Each row of a before or after table is a point. The points were changed in one or more steps. Then noise was added and the rows were shuffled. The steps act on columns, c1 being the first. Write out the steps. A step turns or swaps two columns, mirrors them in a line or flattens them onto one, adds a multiple of one to another, or multiplies or shifts one. Angles are multiples of 10 degrees, from the lower column toward the higher: turns from -170 to 170, lines from 10 to 170 but not 90. Use the fewest steps. Two steps may share a column if one is a turn and the other turns, adds or multiplies; they go together, in the order done. Otherwise the lowest column goes first.

Before, 13 rows:
[[ 63  13 -35]
 [ 52   8 -11]
 [ 13 -11  31]
 [ 19  21 -25]
 [-21  26 -37]
 [ 23  -2  27]
 [ 15 -20 -65]
 [ 18  44  25]
 [ 32 -48 -37]
 [ 23  18   2]
 [ 19  18  22]
 [-37   0  21]
 [-28 -12  29]]
After:
[[ -4 -46 -12]
 [ -2  -5 -39]
 [-39  32  31]
 [-56 -24  28]
 [ 89   5 -40]
 [-11  32  20]
 [-61  -5  32]
 [ 71   2 -63]
 [-28 -29  23]
 [ 45 -25 -27]
 [ 34 -59 -33]
 [  2 -30   5]
 [ -9 -34  29]]
Steps: turn c1 and c2 by -120 degrees; add -1.5 times c3 to c1

Before (14 x 8):
[[ 21 -23  27 -43 -31  11  28  19]
 [ 36   3  -1 -17   4  21  20 -20]
 [-26 -27  18  24  22  62 -32  24]
 [ 12  41  -3 -17 -40  41   5  -7]
 [-15  -6  -5 -39 -54 -28  60 -15]
 [ -6  17  25 -20 -47 -31  36  29]
 [-23  36 -36 -45 -12 -34  30  41]
 [-52 -37  33  17  46  28  26  -7]
 [-14 -38   5  28  45 -34  38  18]
 [-77 -80  12  14  62  50  19 -10]
 [ 22  -1  -4 -65 -28 -29 -11 -10]
 [-74 -73   2  35  12  23  34  12]
 [-20   6  43 -18 -22   6  -6 -35]
 [-38 -57  -6  53  19  49 -32 -17]]
After:
[[ 17  -6  -5  -7 -53 -28  60  41]
 [ 32 -23  28  26 -31  13  14  39]
 [-48 -57  -7 -27  17  49  -9 -49]
 [-40 -28  19  20  22  61 -13 -26]
 [ 15  -2  -5  -1 -29 -29 -21  67]
 [-58 -80  13 -10  63  50  55 -13]
 [-47 -73   3   6  11  23  66 -38]
 [ 12  40  -2  -3 -40  41  -3  19]
 [ -5  37 -34  49 -11 -34  36  36]
 [ 11  18  24  32 -47 -33  32  15]
 [  7 -38   5  12  45 -34  40 -30]
 [-21   8  45 -32 -21   6   5  23]
 [-32 -37  33 -10  44  27  47 -16]
 [ 41   5  -2 -17   5  22   0  20]]
Steps: turn c1 and c7 by -30 degrees; turn c4 and c8 by -100 degrees

Before (14 x 14):
[[-19  -8  -8 -49  43 -22 -30   9  36  -3   7 -14  -4  12]
 [ -3  31 -52 -20  -1 -33 -10 -22  46 -46   1 -16 -10 -28]
 [ 25   0  10  -5 -39 -27  -8  51   9 -12  12 -28   5 -14]
 [ 48 -33  19 -23  87  -2 -20 -33  95  10 -30  12   6   4]
 [-51 -21  41   4  20 -37  22 -18   4   7 -43 -13 -15  58]
 [ 19  44  38  18  10 -10  46   4 -26  -1   8 -45 -11 -28]
 [ 50  26 -41 -27  30  23   0 -13  32  47   2  -3  -6  -9]
 [ 15  -8   3  47  11  21  -2  36  44   3  39 -38 -34   1]
 [ 11  89  31  27  40   1  16   0  37  26  25 -13  19   7]
 [ -7   8 -10  38  56  -5  18  25  46  52 -38   3 -29 -45]
 [  3  16 -13  28  24  12  -6  -5  -2  27   1 -12  22  -9]
 [ 19  14  17 -50 -23  26 -30 -10  -9  27   2  -8 -33 -34]
 [ 11  16   5   0  37  32   9  -1  31  29 -47 -38  -1 -17]
 [ 10 -41  -6  -7   7  30  39 -16  51   9   1 -11   6 -24]]
After:
[[-23  41  41  12  11  -4  48   3 -25  10   8 -44  -8   2]
 [ -8  88  35   3  38  -8  19  -1  37  38 -23 -13  21  52]
 [  9 -22  39  -4  23  66  22 -21   3   6  -2 -14 -17 -69]
 [ 19  11   2 -16  35 -26   5  -4  37  20  46 -36   0  14]
 [-17  28 -42 -48  32 -55   4 -13  30  18   1  -2  -6  41]
 [ -3  -4  -5 -37  41  27 -30  12  35 -35 -13 -14  -2  31]
 [-23  33 -53  16   0  24 -11 -25  45 -50  16 -21  -5  68]
 [  4   5 -11  -2  59   8  20  24  46  63  62   2 -30  55]
 [  4  13  14 -54 -25 -29 -28  -7  -5 -15  26  -4 -29  19]
 [ 16 -40  -4 -11   7 -30  42 -17  52  -2  16 -12   4  71]
 [-37  -2  11   9 -40   2  -8  49   6 -13   1 -28   9  25]
 [ 11  12 -18   4  25  -9  -8  -8  -1  37   6 -10  21   7]
 [-36 -29  20 -22  87 -36 -22 -31  94  -8  17  13   7  67]
 [  9  -7   3  35   9 -28  -5  35  43  35 -30 -36 -35  67]]
Steps: turn c1 and c6 by -130 degrees; turn c4 and c10 by 40 degrees; turn c11 and c14 by 140 degrees; add 1 times c9 to c14

Before (10 x 24):
[[ -3  15 -23  25 -19  -9  14 -12 -33   1  30  -2 -47 -13  -8  24  23  29
   21 -12 -44 -22 -26  26]
 [  3  12  35 -54 -55  21   8   7 -64   7  -1  17 -62 -36 -95  21  33  23
   -9  30 -54  11  37  15]
 [ 76  30 -11   1  64  -4 -35 -41  61  12  51  22  12 -13   0 -12  14  32
   25   0  29 -23  53 -13]
 [ 31  33 -11  53 -39   3  28  24 -17  56  24 -33  -3 -43   2  17  24  17
  -34  -3 -32   7 -28   7]
 [ 50  14 -14  15  32 -11 -37  -6  70 -22  39  36  43 -22 -20 -22  -9   4
    1 -23  24 -13 -23  22]
 [ 59  14  23   3  -2  -9 -20 -71  55 -11  20 -15   6 -14 -17   5  15  -5
    9 -31  48 -26  23   7]
 [ 73  23  -7  48  24 -19 -35 -34  61 -17  -9  25 -13 -15  23 -50  12   2
   -2  10  40 -20  31  24]
 [-32  36  52 -22 -38  -4 -28   8 -22  20   1  11 -50 -38 -56  25  34  25
   50  17 -26  48   1 -10]
 [ 37  31   1  32  62  -3 -11 -27  40 -27   5 -12  44  32  11 -36   7  13
  -13 -24  36 -15  33   0]
 [  2  13  31 -35 -68  12 -21   1 -47 -34  23 -12 -40 -40 -27  47  69  48
   -9  47 -53  34   7   2]]
After, 10 rows:
[[  3  13  31 -35 -69  13 -20   1 -47 -34 -25 -11 -40 -45 -22  46  69  48
   -9  94 -53  35   7  15]
 [  3  14  35 -54 -55  22   8   7 -64   7 -45  18 -62 -22 -75  20  34  23
   -9  60 -54  10  37  60]
 [ 78  30 -10   1  64  -3 -36 -40  62  13  35  23  13 -48  -7 -13  14  33
   23  -1  29 -25  53 -11]
 [ 31  33 -11  53 -38   2  28  23 -17  56 -28 -33  -3 -46   5  17  23  18
  -34  -7 -30   7 -28   5]
 [ 50  12 -13  16  32 -10 -37  -7  69 -22  14  37  43 -44  -7 -23 -10   4
    2 -44  25 -13 -23  29]
 [ -3  14 -23  26 -20 -10  13 -12 -33   3  14  -2 -46 -32   6  24  22  30
   23 -24 -43 -20 -26  28]
 [ 36  32   0  33  62  -4 -12 -27  39 -27  44 -12  43  17  10 -35   8  13
  -13 -48  36 -13  34  -7]
 [-32  36  51 -22 -38  -4 -29   7 -22  21 -46  11 -50 -26 -53  25  35  24
   51  34 -25  48   2  18]
 [ 59  14  24   4  -2  -9 -21 -71  54  -9   4 -15   7 -25 -10   4  13  -4
    9 -63  48 -25  23  14]
 [ 72  23  -7  48  26 -19 -35 -35  61 -17 -27  25 -13  -3  32 -50  11   2
   -3  20  40 -20  30   9]]
Steps: turn c11 and c14 by -50 degrees; multiply c11 by 1.6; turn c15 and c24 by -30 degrees; multiply c20 by 2

Before (14 x 64):
[[ -3 -33  23 -40  -1 -13 -28  24 -33 -22 -16  13  32 -30  18  -2   4 -57
   10  -1   1 -27  12  25   3  27 -42 -18 -18  27   5  34  41 -18   1 -49
  -10 -21  16 -45  12 -49 -19  38 -31 -41 -11 -26  30   2   7 -33   8  45
   -3  32  16  10 -10   1 -35  31  39 -41]
 [-11  14 -38 -14   1   3 -28 -42   3 -28  15  15  14 -19 -38 -26  28 -43
   42  25  13  48  25 -13 -33  22 -38  -2  31  45  14  10  49  12  19   1
   17 -20  48 -36  40 -39  32 -14 -11  35  36 -29  43 -35 -57 -41  -8 -10
   -6  -7   3 -54 -37 -22 -13  20 -22   8]
 [  0 -37  42 -65 -17  22  -8 -20  24  12 -30   2 -35  28  24 -42  46 -28
   24 -15  34  24 -53  -7 -43 -16  -9  20 -17  -1  17 -14  38  16 -16  33
  -19 -10 -23  20 -14  28 -26  61  12  18 -21 -17  53 -10  23  -2 -31  -8
   45 -39  -2 -21  32  45  27  36 -17 -27]
 [ 15 -29  18  12  32 -30  25 -31  25  30 -40 -24  13  33 -42   5  12  -7
  -19 -10   9 -23  12  20  16 -36  -3 -44  29  38 -31 -13  15  19   1 -52
  -38   1   3 -15  38   1 -29  19   0  22 -18 -10  36  -8 -11 -16  13  10
  -22  23 -14  20 -24  10   6 -44 -26 -23]
 [-17  39  19   0  19 -18   9  25 -38 -54 -17 -16  17  31  -2  14 -19  -3
  -26  44 -47   0  29 -49 -26  -7  37  21  49  21  -1  62  42  -8  30 -20
   -3  54  57  26 -38  26  -7 -16 -12 -32  42  29  -3  13 -55 -22 -57 -18
   -4 -21   0 -21   0  38 -20  14   8  31]
 [-19  29 -18  24  21 -20  25 -25   3  37 -37  29 -27   1  32  -2   5 -60
  -22   0 -43 -40  20  15   2  26  37 -10   1   8  18  -9  -6 -32 -13  28
   -9  45  41   1 -38 -19  18  20  40 -26   5  14 -13  45  15   7 -20  18
  -33 -16 -37 -15  43  25   6 -37   4 -24]
 [ 47   9  27   4 -18  20 -51 -35 -21 -52  20 -17  38  19  12 -39 -14  30
   11  10  45  37 -28 -16 -28   7  29   9  38 -29   3 -19 -23 -11 -29 -27
   46 -34  43 -24  48  34  -4 -21  33 -48  27   5   6  39  15  34 -48  34
   57  30 -22   2  48   1 -29  27   2 -26]
 [  8  31  26   9  13  -3 -21 -23 -41  -6   4   7 -38 -46  18  27  44   7
  -25  24  13  -9  31 -22  39   7   1 -34 -23  28  34  36  -7  28 -43  26
  -29 -33   1  13  16 -17 -42  60  42  32  -3  27 -23 -35   8   4  22  22
  -28 -21   2 -29  10 -10 -34  15   9 -14]
 [-10  27 -15  19 -11  11  25  17  25   0  -1  12   5   5   4  36  34   8
  -17  -8  -6  25  35 -17  26 -39  29 -28 -24  -5 -18  -8  41  -9  48 -48
  -38  20   1  31   7  -4  -4 -25 -27  -5  11  43  34 -22  19  10 -14  41
   22  -1 -11  23   1  16 -12 -21   0 -27]
 [ 11 -50  33 -38  13   2 -30 -29 -50 -30 -22 -40  -8 -17   7 -30   3  19
   14  -9   5 -39 -13   6  19  12   6 -18  46 -27  55 -13  -6 -37   7  38
    6  17  25  26  30 -55 -48 -10  21 -45   4 -45   9  40  23 -42 -15 -20
   26 -13  -3 -20  27  21  21 -56  -2 -11]
 [ -3 -17 -35   7  27 -36  12 -32 -25 -44  29   1  13   4 -45 -22  -8  -7
  -16  22 -15 -37  -5 -18  20  24 -32  -2  11  14  37  63  12  -3 -38 -37
   27 -15 -18  -3 -21 -37  28   8 -17 -42  34  39 -29 -18 -53 -17 -17   8
   51   7 -27  24  15   4  -4 -51  30 -45]
 [ 44  -9  -1 -64  24 -45  12 -21 -19  -1 -42   3  14  29 -22 -17  25  19
  -12 -21  28 -28 -18   3  14 -50  41  -9 -27  39 -23 -14  11  11 -26   7
  -13 -34   0 -45  -2 -50 -42  -1   0 -31 -23  28  38 -24 -58  -8  23  35
   16  31  29   8  -9   9  17   4 -45 -32]
 [-17  22  18 -60  18  17 -26  26  -3 -27 -16  41 -19   5   2   4   2  -7
   45 -17 -10 -20  18  -1  33  22   3  39   4 -33 -23  45  51 -22  47  14
   -5  34  -1 -32 -10 -37 -11 -23 -11  34 -34   9  -1 -34   4  35 -59  26
   20  39  13  18  -9  53  34 -46  -5 -42]
 [ 24  19 -41 -66 -17  33   2 -23  -6 -28 -11  14 -30 -45  -8   1  44 -40
  -37 -48 -12 -29  24  36  -2 -47  -4  -4 -14 -34  11  18 -24  -8 -23 -23
   30  15 -12  34 -16  -6 -10   3  23  20  30  30  26 -31  -3 -27  17 -14
   56  18  23 -25 -14  -9  51  13 -43 -37]]
After:
[[-12  28 -15  21  -9 -39  28  20  24   2  -1  14   4   4   7  34  34  10
   16  -5  -5  23  33 -15  -3 -42  26 -29 -25  -4 -21  -9  42  -9  50 -47
  -34  25   0  28   9  -3  -2 -26 -29  -7   6  46  33  -8  16   9 -15  40
   20  -7 -11  24   5  17 -13 -26  25 -29]
 [ 48  10  29   3 -16 -31 -52 -33 -17 -52  20 -17  38  20  11 -39 -15  30
   12  12  45  35 -27 -15   6   9  30   8  40 -32   6 -18 -25 -14 -33 -26
   45 -35  43 -25  49  34  -6 -15  31 -48 -26   7   6  -4  12  30 -47  36
   56  32 -21   6  97   2 -34  27 -32 -26]
 [-17  21  15 -61  21 -31 -28  25  -3 -28 -18  41 -17   4   3   7   0  -6
  -53 -18 -11 -19  16   1 -10  21   4  41   2 -32 -23  44  51 -22  46  14
   -7  36   1 -30 -14 -37  -9 -27 -15  32 -13   8  -2  -4   5  35 -55  26
   20  42  14  17 -17  52  30 -47  35 -42]
 [ 18 -28  17  13  33 -79  24 -32  26  28 -44 -25  13  36 -42   8  12  -7
   -4 -13  10 -25  11  16 -28 -36  -3 -45  26  37 -31 -15  15  18   0 -52
  -37   4   2 -15  41   2 -29  20   3  24  25 -13  33   2 -13 -17  11  10
  -24  23 -15  17 -48  12  11 -47  13 -21]
 [ 10 -51  36 -37  15 -50 -33 -33 -53 -31 -24 -44  -5 -15   7 -32   4  15
   -9 -10   2 -39 -13   7  -3  11   4 -18  45 -29  55 -10  -4 -35   8  41
    8  19  27  26  28 -57 -45  -4  19 -48 -14 -44  13  -3  22 -42 -15 -19
   22 -11  -4 -23  56  21  22 -56  21 -11]
 [  8  30  27   9  13 -53 -20 -26 -38  -8   3   7 -36 -46  18  26  45   7
   17  23  12 -11  28 -22   2   6   1 -33 -23  28  34  39  -9  26 -47  24
  -28 -33   6  12  16 -16 -42  51  41  30  24  29 -23  10   7   6  22  26
  -28 -21   2 -26  20 -12 -35  14  41 -11]
 [-16  30 -18  29  23 -69  24 -25   0  37 -38  26 -30   1  32  -2   5 -58
   16   0 -44 -40  18  12   4  27  38  -9   0   8  23 -10  -7 -32 -14  28
  -10  44  43   1 -40 -18  19  32  39 -28  16  13 -12   2  16   5 -19  15
  -34 -15 -41 -16  88  23   7 -37   3 -26]
 [-18  42  17   0  20 -69  13  23 -39 -56 -16 -16  16  31  -2  14 -23  -2
   50  41 -45   0  30 -47  15  -5  36  22  48  17   0  62  42  -9  26 -19
   -4  54  57  25 -39  21  -8 -13 -15 -29  -7  32   0  -1 -55 -22 -56 -17
   -4 -19   1 -21   3  37 -19  14 -24  31]
 [ -5 -18 -35   7  30 -87  12 -32 -22 -43  27   4  10   3 -45 -21  -6  -7
   36  20 -16 -35  -7 -15  28  24 -33  -4  10  15  35  65  10  -4 -39 -36
   24 -18 -17  -2 -23 -39  28   2 -19 -42  -7  42 -28  -2 -55 -17 -16   8
   49   7 -28  24  33   4  -1 -50  24 -43]
 [ -3 -31  21 -40  -1 -62 -31  25 -31 -22 -13  16  34 -31  19   0   3 -57
  -13   2  -4 -26  14  26  39  26 -42 -19 -21  26   2  33  39 -17  -1 -48
  -12 -22  15 -47  10 -48 -19  35 -31 -42  -1 -26  28   7   9 -35   8  47
   -4  33  13  11 -19   2 -35  31  12 -40]
 [  3 -37  42 -66 -16 -29  -7 -17  25  12 -33   2 -39  28  25 -42  45 -27
  -30 -14  36  25 -53  -7 -12 -16  -8  23 -17  -1  17 -15  39  13 -13  32
  -17 -10 -23  21 -12  30 -26  55   9  18  -8 -20  54  12  24  -2 -34  -9
   47 -37  -4 -23  63  44  26  34 -45 -27]
 [-10  15 -37 -13  -1 -47 -28 -42   1 -29  14  14  13 -17 -34 -25  24 -43
    3  19  13  47  26 -17 -16  21 -40  -3  29  45  12   7  48  11  20   1
   21 -22  47 -35  44 -38  31 -23 -11  34 -56 -27  43  -3 -55 -42  -6  -7
   -5 -10   8 -54 -74 -22 -14  22 -37   8]
 [ 45 -13  -2 -64  23 -94  12 -18 -18  -2 -43   2  14  29 -23 -17  26  18
   -9 -22  26 -25 -19   5 -46 -49  42  -8 -25  39 -22 -13  11  12 -28   9
  -15 -32   0 -42  -2 -50 -42  -3  -1 -31  25  27  41  -1 -57  -9  25  34
   13  32  30   9 -21  10  15   6  10 -33]
 [ 26  16 -43 -66 -20 -18   0 -22  -3 -29 -12  14 -30 -47  -6   1  42 -39
   47 -49 -15 -30  25  34 -42 -49  -3  -3 -12 -32   9  18 -24  -9 -20 -26
   27  15 -12  35 -16 -10 -12  -2  25  19   6  29  26  -3  -5 -29  15 -13
   53  17  26 -27 -23  -9  51  13  -9 -38]]
Steps: shift c6 by -50; turn c19 and c47 by -130 degrees; mirror c25 and c63 in the line at 50 degrees; flatten c44 and c50 onto the line at 10 degrees; multiply c59 by 2

Before, 9 rows:
[[ -1   1  -8   3  -6   8  13   7  13  -5   5   5  -2   1   5   5   6   1
   -7  -7   5   9   1  -7   7  -3  10  -4   1  -7 -17  -3  -1   0   4 -10
   -5   3 -14   2  12   0 -13 -13  -5   3   5  -8   5   2  10   4   6  10
   -6   9   2  10  -4  -3  -5   0  -1   5]
 [  8   1  -2   3  -4 -13   2   9  -2  -7   7  17  10  14  -8   1  16   0
    0   4  -2   8   6   2   6  -4  10  -4  15  -3  -2   0  -2   0   4  14
   -7   4  -2   4  14   4   4  -3  14   2   9   4   2   3   2   2  -3 -18
   -7  13   7   9   0  -3  -4  49  -4   7]
 [ 12   1  -7  -6  -9   2  16   7   2 -16  -2   9  -6   5   5 -11   2  -5
    0   3  -5   6   6  -5 -10  -4   8  -1  12  -9   0   4   6   4   3  -4
    2 -33   2  -1  -2   4   5  11  12   0  -1  -8  11   8   0 -10 -10  10
   -9 -18  10  11  -1 -10  -2 -11  -8   8]
 [ -3   1   0   2  40   8   0   9  10  -6   8  10   4   3  -6  -1   0  -8
    0   6   6 -18   4  -5  -3  -8  15   1   9  -5 -22   4   2  -2  -2  -7
  -12   9   1  -2  -9   3  -6 -19  -7  -5  -3  -9  -8  10  -2  -1 -12  11
    8   2  14  10  -2   2  -4  -8  -5  -8]
 [ 15   0  -4   2  -2  12  -1   4  11   1   3  -2  -9   3   7  -2  10   5
    0   4   6 -10   3  -6  11  -7 -24   2  -6  -1   1  12   0 -10  -8  -1
   18   5  -4   5  -3   3   8  13  -7 -21  29  -3  -6  -4  -3  -6 -10  11
    5 -15 -16  -9 -15 -10  -5  -9   0  -2]
 [  0   5  -4 -16  17  12  14   4 -76   1 -19   9  -9  17  10  -9   1   1
   -2 -14   5  -8  -7  -7   9  -3  -3   0  -2  -7  -3  -2   9  -6 -18 -13
   -6   5   1  -1  -7  -4  -4  -2  -1  -9   1  -1   9   8   3   4  30  12
   19   2   6  -1   1   5  -3  -7   2 -22]
 [ 12   4   4  -8  -2  -5 -26   2  11   3  -4  11  -7  15   6  -6   1   1
   -5 -14   7  -6   2   1  -7   0   7  -8   1  -7  -4  -3   0  -7  -7 -11
   20 -14  -9   6 -10 -33   6  10  13  -7  -3  -3   7   8  -2  -8 -11 -13
   -4 -13   3  11   0   2  -2  -9  -3   7]
 [ 16   9  -5  -3  -7  15  15  11  10 -11 -11  15  -4  -7 -10  -8   1  -7
    1   7   0  -2   3   8  10   0  13  -7   3   3   4   3  17   1  -3 -10
   -6   8   2  -4  -8   3   4  13  -3  -4   2  -3  -2  -3  -1 -14 -14   5
    0 -10   9 -22   0 -10  -3 -15   2   0]
 [ 14   4   6  -3  -5  14  14   4  -1  -4   4  -3  -8   0   6   1   3  -1
   -3  -6   7  -4 -10  -6  10  -7  -1 -27  -4  10   0  -1   3  -9   3  -9
   -8 -21  -5   4   5   0   6  13  -1   5  -1   7  10 -19  -4  -9 -15  -1
   -2 -12   4   4   0  -8 -11 -13  -3  -8]]
After, 9 rows:
[[  0   6  -5 -16  18  12  14   5 -96   2  -4  10  -8  18  10 -10   1   2
   -3 -14   5  -9 -13  -8   8   2  -3   0  -2 -20  -4  -4   9  -7 -18 -13
   -6   6   1   0  -7  -4  -4  -1  -2  -8   1  -1   9   9   2   5  30  13
   19   2   6   0   0   4  -2  -8   2 -22]
 [ 14   0  -5   2  -3  12  -2   4  13   0   2  -1 -10   3   9  -2   9   5
   -1   4   6  -9   6  -6  12 -13 -24   2  -5   2   1  -4   0 -11  -8  -1
   17   5  -4   5  -2   3   8  13  -7 -21  30  -2  -6  -4  -4  -5 -10  11
    5 -13 -16  -9 -15 -10  -5 -10   0  -2]
 [ 12   1  -6  -6  -9   2  16   8  -5 -17   6   9  -6   4   5 -11   2  -5
    0   2  -4   5  11  -6 -11  -5   9   0  13  -6   0  -3   7   4   3  -2
    3 -32   1  -2  -3   4   5  12  11   0  -1  -9  11   8   0 -10 -10   9
   -8 -18  10  11  -1 -11  -1 -11  -7   8]
 [  8   1  -1   4  -4 -13   3   8   2  -6   6  16  11  15  -8   1  17   1
   -1   4  -3   7  12   3   5  -1   9  -4  15   6  -2  -4  -3   0   4  15
   -8   4  -2   3  13   4   5  -3  15   2   9   4   2   3   2   1  -3 -18
   -6  13   6   9   0  -3  -4  50  -4   8]
 [ -1   0  -7   4  -5   8  13   7  14  -5   8   6  -2   1   5   5   6   1
   -9  -7   6   9   3  -8   7   3  10  -5   0   1 -17  -4  -1  -1   4 -11
   -5   3 -14   2  12   0 -13 -14  -5   4   5  -8   5   1  11   4   5  10
   -6   8   2  10  -4  -3  -6  -1  -1   5]
 [ 14   4   6  -2  -6  14  13   4   8  -3  -7  -3  -8   0   5   1   3  -1
   -4  -6   6  -4 -20  -6  10  -1  -1 -29  -5   8   1  -7   3 -10   3  -8
   -8 -21  -5   4   5  -1   7  13  -1   4  -1   7  11 -19  -5 -10 -15  -1
   -2 -12   4   5   0  -8 -10 -13  -3  -8]
 [ 13   4   4  -8  -2  -5 -25   2   5   3   5  10  -6  15   4  -7   1   2
   -5 -15   6  -6   4   0  -7   3   7  -8   1  -6  -4   0   0  -8  -7 -11
   21 -15  -9   6 -11 -33   5  11  13  -6  -3  -3   8   7  -1  -9 -12 -13
   -4 -13   4  12   0   2  -2  -8  -3   7]
 [ -4   2   0   2  41   8   0   8  14  -6   8  10   5   2  -7  -1   1  -9
    0   5   6 -17   8  -6  -3  -6  15   0   8   4 -23  -7   1  -1  -3  -7
  -13   9   2  -2  -9   3  -6 -18  -8  -5  -2 -10  -7  10  -1  -1 -12  10
    8   2  15   9  -2   2  -4  -7  -5  -9]
 [ 17  11  -6  -3  -7  16  15  11   2 -11  -8  15  -4  -8  -9  -9   1  -8
    1   8   0  -2   6   8  10  -3  13  -6   3  -9   4   0  17   1  -2 -11
   -7   8   3  -4  -8   5   4  12  -2  -4   3  -3  -2  -3  -1 -14 -15   5
    0 -10   8 -22  -2 -11  -3 -16   2   1]]
Steps: turn c11 and c30 by 60 degrees; add 1 times c30 to c9; multiply c23 by 2; turn c26 and c32 by 80 degrees
